Each row is a point. Each copy is the shape, with its points in the same order, turned, moved and blurred by noise. Is it also mirrored, or only turned?
In the rows, zero is written as 128.

Shape (6 x 2):
[[ 51  79]
 [172  87]
 [140 131]
 [ 94 166]
 [122  98]
 [109  56]]
Copy 1 (6 x 2):
[[ 75  68]
 [188 100]
 [149 135]
 [ 97 160]
 [139  98]
 [132  54]]
Copy 1 is: only turned
Copy 2 (6 x 2):
[[157 218]
 [176  96]
 [125 120]
 [ 79 163]
 [161 148]
 [191 163]]
Copy 2 is: mirrored
Copy 3 (6 x 2):
[[178  64]
 [ 71 124]
 [119 151]
 [177 159]
 [124 114]
 [116  70]]
Copy 3 is: mirrored
Copy 4 (6 x 2):
[[122 239]
 [ 69 128]
 [129 134]
 [166 153]
 [102 165]
 [ 79 192]]
Copy 4 is: only turned

Shape (7 x 3):
[[109 184 113]
 [ 37 149 140]
 [131 185 144]
 [159 155 101]
 [158 159 128]
 [114  37 137]
 [100 150  55]]
Copy 1 (7 x 3):
[[143 110 185]
 [ 49 135 186]
 [135  80 169]
 [171 115 149]
 [160  89 149]
 [ 85 157  62]
 [146 170 195]]
Copy 1 is: only turned
Copy 2 (7 x 3):
[[188 112  86]
 [143  42  71]
 [169 136  65]
 [174 156 122]
 [157 159  98]
 [ 54 105 153]
 [194  89 147]]
Copy 2 is: only turned
Copy 3 (7 x 3):
[[109 142  65]
 [189 124  44]
 [ 95 109  65]
 [ 86 136 119]
 [ 86 113 107]
 [191  87 175]
 [134 192 101]]
Copy 3 is: only turned
Copy 4 (7 x 3):
[[128 119 202]
 [211  92 163]
 [132 162 183]
 [ 90 133 161]
 [103 158 164]
 [150 117  48]
 [104  72 181]]
Copy 4 is: only turned

Shape (8 x 4):
[[ 89 112 190 105]
 [170 104  87 113]
 [ 95 139  97 159]
 [ 94  81 162 105]
 [103 150  99 114]
 [159 165 154 221]
 [100 135 161  96]
 [ 99  91  88 170]]
Copy 1 (8 x 4):
[[129 158 183 135]
 [127 166  50 122]
 [121  80 108 109]
 [134 172 159 120]
 [147  95  98 143]
 [  7 105 100 133]
 [134 131 151 162]
 [123 102  97  59]]
Copy 1 is: mirrored
Copy 2 (8 x 4):
[[ 80 132  73  56]
 [168 106  87 150]
 [118 168 141 128]
 [ 79 124  63  96]
 [121 120 143 110]
 [188 225 101  84]
 [101 119  99  65]
 [109 169 104 163]]
Copy 2 is: mirrored
